Each row of a before or after table is a point. One or more steps were done to the points. Then noise was added and the rows were shuffled. The steps act on columns, c1 being the first. What was done? A step turns or swaps two columns, mirrors them in a line or flattens them onto one, adds a multiple of one to another, or multiplies or shifts one. Angles are multiples of 10 degrees, from the lower column toward the higher: turns from -170 to 170, lines from 10 to 170 but not 90. Use the fewest steps. Two steps may share a column if one is a turn and the other turns, adds or multiplies; they go together, in the order done. Otherwise the lowest column goes first.
In the rows, 128 means zero.

Before, 9 rows:
[[107 109 129]
 [178 162  71]
 [ 96  96 166]
 [116  98 127]
 [ 98 145 157]
 [ 79 115 119]
 [187 167 107]
 [200 223 105]
 [104 133 119]]
After:
[[133 143 170]
 [153 130 136]
 [ 95 166  74]
 [146 110 141]
 [174 115 154]
 [138  97 134]
 [127  94 179]
 [ 86 223  64]
 [128 162  50]]
Steps: mirror c1 and c3 in the line at 110 degrees

Before:
[[ 95 130 153 132 115 135 109 149]
 [198 119 151 119 188 180 112 134]
 [135  79 110 102 156 175 132 144]
 [122 164  81 121 115 108  92 145]
 [215  91 172 134 151 156 177 175]
 [142  91 113 117 119 144 103  84]
 [ 87 198 143  41 104  68 120 159]
 [134 162 149  51  93  99  78 190]
 [139  97 141  95 164  96 101 151]]
After, 9 rows:
[[119 140  99 118  96 168  87 154]
 [127 116  97 132 143 118 101  84]
 [ 96  80 163 144 112 118  98 142]
 [ 84 142 196  63  69 104  65 159]
 [ 97 147 161 101  98  98  35 191]
 [135 106  76 106 176 158 113 141]
 [ 82 150 128 145 132 113 115 155]
 [249 172  90 100 156 149 169 173]
 [182 146 118 134 184 189 108 135]]
Steps: add 0.7 times c7 to c1; turn c4 and c7 by 40 degrees; swap c2 and c3; swap c5 and c6

Before:
[[164 125 136 188 141 159 124 107 171 177 175]
 [152 147  65 185 148  94 142 155 165  97  88]
 [109  89  68 126 169 118  93 156 156 114 149]
 [105  80  64 106 114 120 139  89 119 114 123]
 [138 105 110 109  87 117 122  86  89 135 133]
 [105  79 108 120  98 134 112 118  71 112 159]
 [165 116  65 113  90 134 157 124 113 171  93]
 [137 122 131 111  82 125 142 122 132 100  92]
 [156 156 100 135 171 146 108  92 124 113 136]
 [ 76 117 108 133 119 127 174 165 156 169 157]
 [137  78 115 164 148 161 167 171 134  97  85]
 [ 90 111 106 112 126  91  94 148 124 126 100]
 [165  76 101 118 170  99 144 115  84  96  83]
 [105 144 118 188 132 133  96 140 160 164  90]]
After:
[[112 127 127 200  87 153  84 122 135 186 189]
 [ 90 101 118 142 112 103 118 150 124 112  98]
 [131 151 152 246  72  95 135 144 161  95 165]
 [ 62  92 139 242  89 153 155 132 166 128 176]
 [118 172  92 248  80 114 100 115 170 106  79]
 [ 86 135 174 124 109  98 149  93 156 169 130]
 [ 55 170 127  98  31 153 111 153 113 117 153]
 [126 108 119  93  22 141 126 157 132 148 152]
 [107 145 130  90  27 126 139 156  89 144  97]
 [ 86 126 110 108 110 154 149 167  84 189 154]
 [128 134 170  96  66 109 175 132 124 143 162]
 [137 169 182 138  58 173 113  81 156 117 130]
 [122 139 157 111  38 110 126 116  70 179  97]
 [ 84 140 180  84  54 142 132 163 118 177 107]]
Steps: turn c1 and c3 by -120 degrees; turn c2 and c10 by -120 degrees; multiply c4 by 2; shift c5 by -60; turn c6 and c7 by -110 degrees; turn c8 and c11 by 140 degrees
